Each point is reached from the start by the listed moves, each made once or not at all, plus a little noise. Say if it took an odd or an even number of moves. Then give how often each move was made.

Moves:
(1): [-29   5 -47  21 -14 -21]
(2): [-9 14 -5  5  9 15]
(3): [ 60  14  52 -14  -6  14]
Start: [ 22  -3   9 -20  -4   2]
Points:
[ -4   4 -39   1 -19 -14] => odd (1, 0, 0)
[ 12   9   7 -15   4  14] => odd (0, 1, 0)

Moves:
(1): [  7   5  19 -26  16  -5  -2 -15  -8   5  -2  -2]
(2): [  0   8   0   3   4  10 -10   4  -3 -17   8  -3]
(3): [  3 -22  14  17   5   2   2 -12  -2 -10   8   0]
(4): [ 22  -3  -9 -15   6   1  11  -3  -6  -4 -10   7]
(5): [  5  20   0  -2  11 -15   0 -24   1 -12 -18   5]
(6): [ -7 -19 -19   6  10  21  -3   7 -14  12  -1 -11]
(7): [  3  10  14 -10 -15  18   1   1  -7   1 -12  21]
(8): [-13  -9  -4  -5 -12   2 -17  -3  -7  -7 -13  20]
(9): [-17 -16 -16   4   7   8 -13   2  22  -3 -18  25]
Start: [11 -5 -9 -9 -6 -7  7  3 10 -2  2 -4]
Points:
[ -6 -19 -44   0  22   8  -9 -12  19  -4 -34  16] => odd (0, 0, 0, 0, 1, 1, 0, 0, 1)
[ -8 -15   4 -45  -9  16 -25 -12  10  -5 -41  60] => even (1, 0, 0, 0, 0, 0, 1, 1, 1)
[  0 -34 -44 -27  -6  54 -23  12  -4 -20 -46  56] => even (0, 1, 0, 1, 0, 1, 1, 1, 1)
[ 11  -7  15 -10 -18   0  -6 -35  -5 -30 -32  42] => even (0, 0, 1, 0, 1, 0, 1, 1, 0)
[ 19   1   4   8  15  -9   0 -30   5 -41   1  -2] => odd (0, 1, 1, 0, 1, 0, 0, 0, 0)
[ 19 -41 -15 -14  -9  47  -8  -3 -28 -27 -17  30] => even (0, 1, 1, 1, 0, 1, 1, 1, 0)
